Each row is a point. The points of each table are mixes of a few directions, plus a little noise. How many directions does each table use, and how many do they share? Where both have some left over, give the other angles between the two spaces (their principal angles), to ten degrees, smallest first.

First (7 x 2):
[[-21 -81]
 [  4  14]
 [-10 -38]
 [ 11  42]
 [ -6 -24]
 [  9  33]
 [ 14  54]]
Second (6 x 2):
[[  3   4]
 [ 40  27]
 [-11  -7]
 [  5   3]
 [-74 -54]
 [ 38  26]]
Directions: first 1, second 1, shared 0; angles 40

First (6 x 4):
[[-61   1 -23  32]
 [-51   1 -19  26]
 [-33   1 -12  18]
 [ 46  -1  17 -24]
 [ 14   0   5  -8]
 [ 84  -2  32 -44]]
Second (8 x 4):
[[-25   1  -9  13]
 [ -3   0  -1   1]
 [-95   2 -35  49]
 [ 30  -1  11 -16]
 [ 55  -1  20 -28]
 [ 84  -2  32 -44]
 [-43   1 -16  22]
 [ -4   0  -2   2]]
Directions: first 1, second 1, shared 1

First (8 x 9):
[[  0 -35  20 -58  28  48  39 -39  64]
 [ -4  38  33  -8 -37  14  26  22  15]
 [ -8 -13  19  26 -32 -17   6 -14  19]
 [ 11   8 -25 -25  39  13 -13  12 -26]
 [  4  48   2   0 -16   2  -2  39 -29]
 [-16 -54  -4  95 -43 -74 -31 -39  -5]
 [  6 -28 -22 -28  48  17  -6 -21   5]
 [  8  35 -23  -1  12  -2 -20  37 -46]]
Second (7 x 9):
[[ -6  37  -5 -14  40   2  -1  10   9]
 [  0  -6  -7 -25  33 -13 -29  60  52]
 [-35 -13   5  34  -8 -52  43 -23 -17]
 [ 28  20 -25   5  11  73 -23  22  16]
 [  8 -32 -18  49 -46  40  28  -9 -24]
 [  4  26  40 -91  12 -34  -3 -25 -37]
 [  2 -32  10  42 -42 -17 -15 -36   0]]
Directions: first 3, second 5, shared 1; angles 80, 80

First (9 x 12):
[[-15  42  -3 -25 -27 -16 -19  39 -29  -8  -2   1]
 [  1  -3   2  -2   0  -3   2   5   2  -1   2   5]
 [ 50 -43  32  10 -54 -49  12  22 -13  27  -6  94]
 [-20 -40 -15  16  95  58  18 -53  68 -26  21 -62]
 [ 24 -24   8  17 -14  -5  10 -18   0  19  -4  23]
 [  8  -7   4   3  -7  -5   3   0  -1   4  -1  12]
 [-36  76 -19 -27 -23   1 -28  27 -42  -9  -8 -42]
 [  0 -48   7   4  57  12  15  -5  53 -24  18   4]
 [-10  46 -16   0 -28  10 -11 -15 -37  17 -14 -34]]
Second (11 x 12):
[[-23  42 -11 -44  20  11  -2 -21   3  12  -1  24]
 [ 40 -87  12  68 -31  16  22  57  -1 -13  -9 -13]
 [  6   3   8  24  -7 -38 -22 -18  -1 -11  14 -32]
 [  2 -51 -16  32   8  46  17  18  21  -3  -3  22]
 [ 41 -57  24  69 -34 -35  -6  27  -9 -21   5 -48]
 [ 28 -63   9  68 -22  -8   1  24   4 -18   5 -25]
 [  0  25   6 -24   0 -10   1  -1 -10   6  -4  -1]
 [-48  53 -30 -60  42  38   0 -40  20  18   3  46]
 [ -1  30   7 -27  -3 -17  -3  -3 -12   6  -5  -3]
 [-37  63 -15 -40  30 -12 -27 -59  12   7  16   5]
 [ -4  45   6 -68   1   7  18  16 -23  22 -22  25]]
Directions: first 3, second 3, shared 0; angles 40, 60, 80

First (8 x 20):
[[-17  10  17  -1  -7   4  13  -2  -8  22  12  16 -20 -13  12  22 -37 -14
   37  -2]
 [ -6   4   1 -10   1  12  11  23  15  20   5  -5  -1 -21  22  24  -7 -24
   10  -4]
 [ -6   3  11  10  -7 -12  -2 -24 -21  -7   2  16 -13  12 -13 -10 -15  15
   17   2]
 [-18  11  18  -1  -8   3  15  -3  -9  24  13  17 -22 -15  13  24 -40 -15
   41  -3]
 [-12 -30  -2  10 -19 -46 -23   0  -2 -63 -27  17  14   1  20 -33  95  14
    5  -8]
 [ 23  18  -6   3  18  24   4 -24 -12  24  13 -15  -3  27 -46  -6 -60  20
  -28  12]
 [ 24   1 -22 -10  19  24  -1  17  21  10  -1 -32  21   4 -12   0   4  -3
  -48   4]
 [ 11 -17 -17  -1   3 -10 -15  12  14 -31 -17 -13  24   5   2 -21  60   7
  -33  -1]]
Second (10 x 20):
[[ 64 -18  -8 -29  26  27  -1 -11  -1  -1 -16 -35  -2  32 -40   1 -13  16
  -58  13]
 [-18   5   1   9  -7  -8  -1   2  -1  -2   4   9   1  -8   9  -2   3  -3
   15  -3]
 [-47  17  -4  41 -18 -35 -17 -14 -13 -22  10  28  14   0   1 -37  22  20
   23  -4]
 [ 44 -16   4 -38  17  32  14  11  11  20  -9 -25 -13   1  -3  34 -20 -17
  -22   4]
 [-19   7  -2  18  -7 -15  -7  -8  -5 -11   4  11   7   2  -2 -18  10  11
    8  -2]
 [ -2  -1   6 -11  -1   8   9  13   8  13   1   0  -7 -15  17  20  -7 -18
   13  -3]
 [ 49 -13  -7 -20  19  19  -1 -11  -1  -3 -12 -26   0  25 -32  -3  -9  15
  -46  10]
 [ 24  -8   2 -19  10  16   7   5   5  10  -5 -14  -6   3  -4  15  -9  -6
  -14   3]
 [ -4   2  -3   8  -1  -6  -4  -6  -4  -7   0   3   4   6  -5 -12   4   9
   -3   1]
 [-93  27  12  39 -36 -38   1  19   2   2  23  50   1 -50  60   2  18 -26
   86 -18]]
Directions: first 3, second 2, shared 1; angles 40

First (8 x 32):
[[ -3 -19   5   9  40 -14   4 -21 -24  26 -12 -14  26  45  11 -13 -43  87
  -39  28  24  -1  56 -19  29 -39   9 -10 -27 -11  28   9]
 [ 23 -44  32 -12   1 -26 -12 -18  25  -5   6 -16  10  -9 -20 -36  49  16
  -11  -9 -18  42   2 -11  37  -6 -38  -4  -9 -24   4  -1]
 [  2  15  -5 -13  13   8   1 -12  15   1 -22 -21 -42 -28 -12  19  30   5
  -11   3  -8  28 -11   9  18  -4 -31 -21 -16 -19 -11  -6]
 [ -5  16 -23  -2 -18   5   0  18  -8   0   8   9  18  -3  15  -9  -6  -3
  -12 -16  -1  -1 -16 -19  -9   4  18   3  17   5  -6  10]
 [ 24 -46  -1 -19   6 -25 -27  24  10   5  31  24  -7  27  -9 -31  37   2
   11   7 -29 -23  47   2   6  -4 -20 -40 -18   6  -6 -18]
 [-22  28   5  14  10  14  -3   0 -11  14 -24 -24 -18  -2  -8  69 -36 -29
   28  42  37 -46  -9  24 -12  12  23   0   5   6 -13  16]
 [-13  18 -15  11 -45   5  -7  39 -11  -6  24  24  34   0  12  13 -22 -62
   30  -9  12 -53 -35 -10 -43  33  49  23  46  28 -18  20]
 [ -5  32   0  17  -9  31  45 -29   5 -35 -10  19 -22 -30  13 -14  -8 -13
    0 -48 -17  54 -33  21 -26   3  -8  53   2  11  24 -31]]
Second (9 x 32):
[[  6   1  10 -10 -10  15  15  -2  -7  -4 -27  -1   4  -3   9  14 -22   9
  -22   9  13  -9 -21  19 -30 -13   0   9   0  -5   2 -14]
 [-16  -1 -10  10   6  12  -2  25  15 -26   1 -29   5  35   9 -14  -4   5
   -7  11 -17 -16 -24  14  -7   6  -2   3  15 -10  17  -9]
 [ 68 -58  27 -59 -60 -44 -20   3 -27  45  28  95  38 -44  -8 -16  31 -23
   -5 -28  15 -16  40 -33 -27 -17   6 -24  -9  25 -49   2]
 [-25  18 -12  21  15  17   7   8   8 -21  -6 -30  -5  24   8   0 -16   6
    1   9  -7  -4 -18  12   0   7   4  12  10  -5  20  -3]
 [ 32  -7  24 -25   5 -32 -10 -52 -10  51  -2  30 -28 -71 -33  24  42  -4
   15 -13  19  48  52 -27  47 -10 -22 -26 -38   2 -36  21]
 [  6 -35  -4 -11  -8  -9 -22  41  24 -21  18 -15  16  35   0 -34  29   0
  -10   8 -30 -22 -15   4  -2   6 -15 -19  13 -13   2 -11]
 [-38  58 -17  44  42  11  15 -43  -7   9  -2 -20 -36 -17  -7  28 -20   0
   35  -7  12  39  21 -10  44  14  14  20 -11   9  16  25]
 [-45  50 -30  51  22  20  17  -4  -9 -15  13 -11  -3  23  16   4 -43  -7
   29  -8   3   0   0  -4   4  20  36  35  16  20  29  14]
 [ 13 -26  13 -23 -13  10   0  24  13 -18 -23 -19  10  18   6  -5   3  14
  -35  19  -8 -20 -35  26 -29 -13 -19  -9   5 -21   1 -24]]
Directions: first 6, second 4, shared 2; angles 90, 90

First (8 x 32):
[[ -8  17  -8 -18  -5  -3   3  16  10  48 -16  21  -4 -22 -21   5  14   3
  -31  14  10 -17   7  17  -3   6   6 -21 -23  -5 -18   2]
 [  9 -20  10  20   6   4  -4 -19 -14 -57  18 -24   6  25  24  -5 -17  -3
   36 -18 -11  21  -7 -22   4  -8  -7  24  25   6  21  -2]
 [  4  -8   4   8   3   2  -2  -8  -6 -23   7  -9   1  10  11  -3  -7  -2
   15  -8  -5   9  -3 -10   1  -2  -3  10  10   3   8   0]
 [-11  24 -12 -27  -9  -5   6  25  16  70 -22  30  -7 -33 -31   7  21   4
  -47  23  16 -25   9  28  -5   8   9 -31 -33  -8 -28   1]
 [ 12 -30  15  33   9   6  -6 -29 -21 -87  27 -37   8  40  38  -9 -26  -5
   57 -27 -20  32 -12 -34   5 -12 -12  38  40   9  34  -2]
 [ -8  18  -8 -19  -6  -4   3  17  12  48 -16  21  -4 -22 -23   6  14   3
  -33  16  11 -18   7  19  -3   6   6 -20 -22  -6 -19   1]
 [ 12 -23  11  25   7   5  -5 -23 -16 -65  20 -29   6  30  29  -6 -19  -4
   44 -20 -15  23  -9 -26   4 -10  -8  28  29   7  24   0]
 [ -9  21 -11 -24  -6  -5   4  22  15  63 -20  27  -5 -28 -28   6  18   4
  -42  21  15 -23   9  26  -4   9   8 -28 -29  -8 -24   2]]
Second (10 x 32):
[[ 18   9  15   3 -28   5   3 -51  11  -1  -6 -18  26  -1   3  20  -3   4
  -13  -5  13  10 -11   7  32   5 -24   3  -5 -17  15 -29]
 [  7   6 -14  -7  -2 -21  -5   5 -10  17 -13   6  -4  -8   4 -11  -5   3
  -13  11  16 -17  14  23  11   1  -1 -10   0   9  -6  14]
 [ 16 -15 -39  -8  40 -22 -26  15 -10 -46   6 -13 -32  39   5 -14 -10  16
   18   8   0  -1  25  -7  -3  -8   2   4  18  29   2  26]
 [-54 -21  75  29  -5  95  42  21  33 -23  54   8  15  -1 -21  30  31 -30
   48 -45 -72  55 -70 -90 -65  -3  26  31 -12 -48   7 -53]
 [ 24  31  20 -21 -39   2  14 -14 -10  35   6  -3   5 -17  -1 -12   2   5
  -35 -20  18 -10 -20  20  40  -6 -15  -6   4 -29   8 -24]
 [-10 -13   4  34  -9 -18  -3 -31  -1   0 -30  -2  36 -19  24  11 -16 -14
   14  21  12  -2  17  21   1  13  -5   1  -7  20  -1  15]
 [ -1   1 -16  -2   5 -10  -9 -11  15  11 -22   4   5  -4 -10  17   4   6
  -12  23  12  -6  17  13   1   9  -4 -11 -17   8  -8   4]
 [ 12  11  -4 -14  -2 -16   2  30 -32  12  13   6 -21  -3  12 -39  -6   0
   -6 -16   4 -18  -1  13  11 -12   6  -2  23   2  -1  17]
 [  8 -11 -39 -15  39 -12 -24  16   6 -32   1  -5 -31  34 -11   0   0  19
    6  15  -2   1  21 -11 -10  -4   4  -2   4  21  -5  18]
 [-17   2  -1   2   0  -4   5  20   0  28 -10  18   2 -21  -4  -1   6  -8
   -5  11   1 -11   7   9 -16   5  11  -9 -10   4 -15  11]]
Directions: first 1, second 5, shared 1

First (9 x 32):
[[-17  10   1 -19  -2   4   3 -10 -22   1   2  -1  17  15  -3  -1  -5  -5
   10  14  22   0   3  19   0  -8   1  16  -6  -5 -11  -6]
 [-13   7   1 -12  -2   3   2  -6 -15   2   1  -1  11  10  -1  -1  -4  -3
    6   9  15   0   1  13   0  -5   0  11  -4  -2  -8  -3]
 [-22  13   2 -22  -3   6   3 -11 -26   3   2  -2  20  18  -3  -2  -8  -6
   11  16  26   0   3  22  -1 -10   2  19  -7  -5 -12  -7]
 [ 77 -47  -6  80  10 -20 -13  39  95  -9  -7  10 -71 -63  13   7  27  19
  -41 -59 -94   0 -11 -80   4  36  -7 -71  24  17  46  24]
 [-30  18   2 -32  -4   8   6 -16 -37   4   3  -3  27  25  -5  -3 -11  -8
   16  22  36   0   4  31  -1 -15   3  27 -10  -6 -18  -9]
 [ -4   3   1  -5  -1   1   1  -3  -7   1   0  -1   5   4  -1   0  -2  -1
    3   3   7   1   2   5   0  -2   1   5  -2  -2  -3  -2]
 [-42  26   4 -44  -5  11   8 -22 -51   4   4  -6  37  35  -7  -4 -15 -11
   21  33  52   0   6  43  -3 -19   3  38 -14  -8 -25 -13]
 [ 72 -43  -6  74   8 -18 -12  37  87  -9  -7  10 -65 -59  12   5  25  18
  -37 -55 -88   0 -11 -72   4  34  -5 -65  23  16  43  22]
 [-20  12   2 -21  -3   4   4 -10 -24   3   2  -2  18  16  -4  -1  -6  -4
   10  15  24   0   2  20  -1 -10   2  18  -6  -5 -11  -5]]
Second (8 x 32):
[[-21  22  25   6  14  -5   5   1  -6 -10  -7 -27 -15  34 -21 -39  -3  -8
  -15 -13  52 -31   4  38  28  -7   8  24  -4  27   2 -27]
 [ 20 -32 -26   1 -18   4  -1 -13   9   1   6   7 -10  -6  28  22 -13   2
  -21  10 -43  15 -15 -20 -32  14 -31 -22 -18  -4 -16  18]
 [ 20 -21 -23  30  17  -6  37  45   6  24 -18  55  53 -54  24  43 -19   7
   58 -14 -82 -10  -2 -66  29   8  -6 -53  44 -40  29  38]
 [ 14  12  18 -31 -42  13 -42 -54   3 -11  13  -5 -30  -3  -3  -9  33   0
  -22  33 -11  24   2  16 -41 -22  -9  36 -41   5 -31  21]
 [-12   1  -9   6  38  -8  -2  15  15   3  20   9  38  -3  11  32   4  40
    6  -7  24  40  11 -25  -9 -19  39 -11  16   2  19 -15]
 [ 14 -10  -3 -18 -42  28  -5 -38   4   2 -13 -30 -23   3 -28 -10  27 -13
   -8   4  48  12 -23  10   3   6  -8  11 -18  24 -26  -5]
 [ -7   8  21  40  22 -12  40  23  -4   0 -30   1  -3  20  -8 -38 -34 -18
    5 -26  -8 -75  -4  13  63   3 -22  -8  13  14  16  -1]
 [-31  20  -5 -36  11 -13 -31  22 -30  -9  33 -10  -7  11  -2  -2   4 -11
   -6  11  20  23  26  34 -39  19  29  23   7 -27   8 -29]]
Directions: first 1, second 6, shared 0; angles 50

First (11 x 32):
[[-15  -2   5 -45  14   8  14  16  -6 -16  -3 -10   8 -15  37  19  18  27
   -3  -7 -25  -5  -9  -4   2  13  -8   0 -23  -3 -12   5]
 [-10  -8  -4 -28   1 -26  16  13  -4 -10   8  -4  19 -14   8   3  35  28
  -29  -8 -23 -27  -6 -19  21  10  10  16 -15  17 -33  10]
 [-14 -13  -6 -20  14 -24  32   3   0   8  -3 -13  11 -18  15  -3  18 -14
  -18 -11  -3  -3 -16 -11  -9  -4  -1  -1 -14   1  -7  15]
 [  6  10  11  23  -3  40 -21  -4   3  -4  -4  13   0  23  -6   8 -30   7
   30   5  26   8   6  24 -17   9 -10 -10   2 -17  22 -18]
 [  8   8  -2  29 -10  13 -18  -6  10   5   5   6   8  12 -22  -3 -22  -2
   15   7  19  -2   4  10  -8  10  -3   3   4  -7   9  -8]
 [ 27  25  -9  64 -27  22 -52 -17  19  10  14  10   3  20 -52  -9 -49  -9
   35  23  24   1  17  15  -2  16  -3  12  18  -8  18 -17]
 [  3  13   9 -38 -35  21 -21  12  -7 -38   7  10 -28  16  32  13   8  30
   -3  -6 -27  15   3  12  31   8   2 -10 -17  11 -15 -27]
 [ -5 -10  11 -31  -3  -3  16   3 -15 -13 -11   5 -32   7  33   0  19  -7
  -16 -13 -11  22  -3   3  11 -24   5 -22   0   8  -1  -6]
 [-11 -35   9  18  58 -29  45  -4 -20  32 -25   3  14  -9 -18 -10  27 -13
  -17  -3  21 -22   5 -20 -21 -36  12   0  35   2   7  35]
 [-15 -11  -1 -13  -7 -19  32   4   5  -1   5   0  21   3  10  -6  16  -2
  -26 -21  19  -7 -25  -1  -8   6   2  -5 -27   2 -13   0]
 [ 27  22 -24  44  -2  -4 -44 -22  16  26   7 -21 -24 -23 -37 -15 -42 -48
   33  35 -22  19  25  -8   3  -9  -5  16  38  -4  22  12]]
Second (8 x 32):
[[-14  -4  -1  -7  10 -15   5   7   0  10 -21  12  18  -4   3   2  13   6
   -8  14   8  -2   2 -14   2   8   9   0  -1   6   4 -19]
 [  8   2   1   3  -6   8  -4  -3  -1  -7  11  -8 -11   0  -3  -1  -7  -4
    5  -9  -3   1  -1   7  -1  -4  -5   1   1  -2  -3  10]
 [-14  -3  -2  -6   9 -14   4   4   1  10 -20  11  19  -3   4   3  13   7
   -7  14   7  -2   1 -13   3   8   6   0  -1   6   5 -20]
 [-25  -7  -5 -11  17 -26   8  10  -1  18 -38  23  35  -6   5   4  23  14
  -15  26  14  -4   3 -25   5  12  13   1  -1  12  11 -35]
 [  6   3   0   3  -4   6  -2  -1  -1  -4   7  -5  -7   2  -1  -1  -4  -2
    3  -6  -3   1   0   4  -1  -2  -2  -1   1   0  -3   7]
 [  2   0  -1   2  -1   2  -1   0  -2  -2   2   0  -3   1   0  -1  -3  -1
    2  -2  -2   1   0   2  -1   0  -1  -1  -1  -1  -1   2]
 [ 62  17  11  29 -45  65 -20 -25   0 -47  95 -56 -87  17 -16 -10 -58 -32
   34 -67 -36   8  -6  60 -10 -31 -30  -3   3 -28 -26  84]
 [-24  -7  -5 -10  17 -26   8  11   1  20 -37  20  36  -7   7   3  24  13
  -14  26  15  -3   3 -24   6  12  12   1   0  11  10 -33]]
Directions: first 6, second 1, shared 0; angles 60
